Rows are points. Each copy is the shape, with its points in the same order, turned, moved and blurred by noise. Say if it was mirrored as well.

Shape, 5 rows:
[[ 54 -19]
 [-12  25]
 [-37 -28]
 [ 19 -41]
 [ 12  29]]
Copy 1, 5 rows:
[[ -4 -56]
 [ -2  22]
 [-60  15]
 [-41 -37]
 [ 16   5]]
Copy 1 is: only turned
Copy 2 (5 x 2):
[[ -9  50]
 [  8 -21]
 [-42 -35]
 [-34  18]
 [ 29  -6]]
Copy 2 is: mirrored
Copy 3:
[[-28 -43]
 [ 31  17]
 [-15  46]
 [-37  -4]
 [ 28 -17]]
Copy 3 is: only turned

Shape, 9 rows:
[[-50 -32 -32]
 [-35 -24 -29]
 [ 27 -28 -29]
 [ -1  24  29]
 [ 19  23  34]
 [ -4 -17 -12]
 [-32 -26  -3]
 [-40  34  23]
 [ 24  49  13]]
Copy 1 (9 x 3):
[[-60  42  -1]
 [-50  33  -6]
 [ 16  36 -17]
 [-11 -36   7]
 [  8 -52  11]
 [-17  17  -3]
 [-41  19  20]
 [-57 -44   6]
 [  2 -58 -31]]
Copy 1 is: mirrored
Copy 2:
[[ 40 -27 -34]
 [ 29 -16 -29]
 [ 25  41  -2]
 [-36 -11  21]
 [-39   6  37]
 [ 14   5  -3]
 [ 24 -25  -5]
 [-38 -43  -2]
 [-59  18  13]]
Copy 2 is: only turned

Shape (11 x 6):
[[ -7   5  -7   4   1  37]
 [ -3  25  -2  -5  24  24]
 [ 35 -11   6  31  -7   5]
 [ -9  -3 -12   6  10  14]
 [-30 -36  42  13  12 -23]
 [ -3  54   4   6 -25  -3]
 [ 17 -35 -14 -16   3 -44]
 [ -5  -7 -14 -23   9  -7]
 [ 46 -11  -1 -11 -17   4]
 [ 35  14 -21  -1 -31   9]
 [ 28 -17  11   6  -9  -5]]
Copy 1 (11 x 6):
[[-29  12   6  -8 -26 -14]
 [-16  19 -13   2 -26 -40]
 [ 18   1  -3  20 -18  21]
 [-10 -12  -1  -2 -12 -26]
 [ 11 -15  42  30  33 -34]
 [-44  24 -37  39   3 -15]
 [ 24 -33 -24  -6  37 -12]
 [ -3  -3 -20 -12  17 -31]
 [ 15  19 -22  -3  -1  20]
 [-16  10 -36   6 -10  25]
 [ 13   6  -9  13  12  15]]
Copy 1 is: mirrored
Copy 2, 11 rows:
[[-18  19 -13  -2 -12  21]
 [-22  25  -2  15   2  -5]
 [ 35  -2 -27   9  -3   7]
 [-12   4  -1  -8   4  13]
 [  7 -55  25   1 -30  -2]
 [ 17  53  27 -12 -27  -4]
 [ 19 -31  -6 -45  14 -33]
 [ -7  -5   1 -29   2 -17]
 [ 16   8 -46 -22 -16 -17]
 [ 24  39 -29 -21 -12  -2]
 [ 25  -9 -26 -15 -15  -6]]
Copy 2 is: mirrored
Copy 3, 11 rows:
[[-22 -19 -31   5  12  16]
 [-16 -27  -7  -4  30   2]
 [ 19  18 -13  23   7  31]
 [ -1 -25 -23   8   4   7]
 [  6 -16  21  15 -56   0]
 [-21  12 -15  31  32 -36]
 [ 60  -6 -25  -7 -25 -12]
 [ 15 -21 -26 -13  -5 -14]
 [ 24  32 -30 -11  10  13]
 [ 12  26 -48  11  28  -1]
 [ 22  21 -13   5  -5  14]]
Copy 3 is: only turned

Shape, 12 rows:
[[-21   3 -15  -3  -9 -13 -24 -17 -14]
 [ 27   2  11  25  14 -13  54  -3 -23]
 [ 18  -9 -11  -4 -34  22 -30  -6 -16]
 [ -4  14 -26 -17   7 -19 -12  12 -11]
 [-33  -3 -50  -8   3  -1 -11 -18  -2]
 [ 28 -16  16  11  10   2  -4  -6  10]
 [ 19 -11  14   6 -53  -7 -14  -7   3]
 [-22  15  14 -18  -8  -9 -16   0  -1]
 [ 10   3 -58  52  -4 -21 -12   8  -4]
 [ 24  10   6 -20 -18  -7  36 -18  -5]
 [ 19   3  -2  -7 -46  26  -6  60   4]
 [  3  23  -1   4  12  20 -30 -12   7]]
Copy 1:
[[ 11  17 -11 -11 -32   7 -11  -9 -10]
 [-12 -48  -3   5   1 -17  38  13  12]
 [  4  27 -13  24  -3  23 -19  31 -17]
 [ -9   3  15 -12 -42  -9 -18  10 -21]
 [-21  12 -25 -28 -36  19 -24  -9 -36]
 [ -6   5   0  13  23 -14  10   1 -11]
 [ -5  20 -18  48   1  14 -11   8  17]
 [ 12  21  20 -12 -19   3 -18  -4  11]
 [-35   8 -55  -9 -31 -35  -4  33 -22]
 [-17 -18  16  27 -16  19  21  -3  13]
 [-21  12  13  20  18  11 -51  53  12]
 [ -1  42   5 -17  -2   5  12  15 -14]]
Copy 1 is: mirrored
Copy 2:
[[-32  -2 -24   3  13  27  -1  12 -15]
 [  6  18  13 -32 -38   2  23 -19  26]
 [-33 -25  10  -7  22 -11 -19  27   4]
 [  4  18 -15 -19  22  19  -1  22 -18]
 [-15  13 -49   9  -5  22 -19  26 -21]
 [ 12 -33  11  -8  -4  12   2   0  19]
 [-42 -26  18   2  24   9  16  27  26]
 [-16   9  -3  15  33  22  10  -2 -11]
 [-17   4   0 -29 -30  50 -13  55   6]
 [ -6  12  -7 -10  13 -15  17  -6  44]
 [ -7   9  52  15  24 -17   0  56   7]
 [ -3  -6   8   5  17  25 -34  -8  -1]]
Copy 2 is: mirrored
